Every row gives one point. The last column is the point's height on a tilted bowl or saddle (a function of degree 2), plus a little noise. Count its main directions that bend up, bend down and stay straight.

Points (17 x 4):
[[ 12  16 -95  95]
 [ -1 -11 -16   6]
 [ 11  -6  19 -20]
 [-21  -3  -6  -8]
 [ 13 -15   1  -2]
 [-15   1  10 -21]
 [ 24 -44  17  17]
 [-25  -8  39 -41]
 [-58  12   2 -23]
 [-12 -10 -47  29]
 [ 44  25  19 -10]
 [ -8 -15 -21   9]
 [-14  46  20  -9]
 [-18  -5 -36  18]
 [ 10   0   3  -9]
 [-23   6  15 -25]
 [ 25   2  37 -32]]
Directions: 1 up, 0 down, 2 straight

Points (15 x 4):
[[ -9 -22   0  -3]
 [ 17 -12 -11 -13]
 [-43 -25 -58  11]
 [ 37   3 -11 -32]
 [-20 -38  33 -26]
 [  2 -46  57 -61]
 [-25  28 -21 -17]
 [-35  65 -40 -57]
 [ 33  50  -9 -48]
 [-30  -4   1  -5]
 [  3 -11  21 -19]
 [-78 -36  11 -22]
 [-35  11  24 -19]
 [ 20  21   8 -26]
 [ 11  29 -20 -26]]
Directions: 0 up, 2 down, 1 straight

Points (22 x 5):
[[ 28  57  22 -24 -45]
 [-27 -20  12  87 -54]
 [ 27 -52   9  54 -44]
 [ -5 -22  40  31 -19]
 [ 18 -29  13  22 -12]
 [ 10   5  56  10 -32]
 [ -6   4   3 -38  -9]
 [ 31  11 -17  27  -6]
 [ 62  48  53  61 -82]
 [ 34 -30 -21  30 -23]
 [  9 -41 -29 -37 -26]
 [ -3 -29 -32   2  -7]
 [-20 -28 -14 -30  -7]
 [ 12 -18 -57 -10 -21]
 [ 48  41 -45   2 -30]
 [ -2  60  37 -17 -46]
 [ 30  28   0  17  -8]
 [-12  15  13  56 -17]
 [-13  -3  15  21  -1]
 [  6  52 -23 -25 -18]
 [ -4   7  -6   0   6]
 [ -3 -18   7 -23  -4]]
Directions: 0 up, 4 down, 0 straight

Points (47 x 7):
[[ -5 -14 -61   2 -31 -39  -7]
 [  8  -6  19  48  25 -40  -8]
 [-22 -15  -5 -60  34  12 -42]
 [-29 -60  43  -6  40  -4 -56]
 [-13  78  -5  14   1  40 -28]
 [ 45 -13  33   1   3  25 -17]
 [-32 -45  11  15  36 -19 -18]
 [ 18 -10  17 -19  23  16 -14]
 [-62  58 -39 -82 -21  35 -92]
 [  1  12  22  21 -53  47 -23]
 [ 46 -20  17 -29 -49 -13 -17]
 [ 62 -33  -8  46   1   9  -6]
 [ 25   0 -73 -41   4 -16 -21]
 [ -6  38 -13   8  33 -20  -2]
 [ 11   6 -18 -51 -42 -22 -17]
 [  0  -5  -1   1  -3  55 -14]
 [ 19 -17   1 -41  50 -20 -33]
 [ 13 -21 -19  40   2 -12  14]
 [-28  64  46   3 -27  78 -77]
 [ 35 -13  39  36 -14  14 -10]
 [ 22 -19   8  -9  40  48 -37]
 [  1 -16  -9  10 -22  31   1]
 [ 26 -11  -8  -1 -34 -58  -3]
 [-15 -26  57  14  -3   5 -26]
 [ 27  86 -15 -25 -37 -44 -49]
 [ 65  19  -5  15 -15 -31  -6]
 [ -1  -6 -20  -1  -2   2  12]
 [ 27  10 -14   4  26  25  -3]
 [ 12  19  16 -11 -82 -57 -50]
 [ 71  -3  -4 -19  29   6 -25]
 [  2 -16  -7 -15  -7  36  -8]
 [ -9 -23  24  -2  42  -7 -21]
 [-20   3  24 -61   3 -22 -34]
 [ 17  17  -6  29  42  31 -14]
 [ 21   2 -20  46  -6  -4  14]
 [ 41  58 -10 -66  -4   2 -36]
 [ 24 -39   6 -10  25   7 -13]
 [-33 -33  16  -8  -9  22 -20]
 [ 24  17 -36  -7   2 -20   8]
 [ 29  -9 -14  -4  29  -8   1]
 [-48 -14  32  37  -8 -18 -14]
 [-26 -41  42 -19  45 -15 -52]
 [ 33 -32  49   0   8 -12 -25]
 [ 69 -77 -14  23  39  25 -59]
 [ 18  30 -14  14  62 -50 -30]
 [-42 -13  27  12  44 -27 -26]
 [ -8  25  19  43 -23 -28  -4]]
Directions: 0 up, 6 down, 0 straight
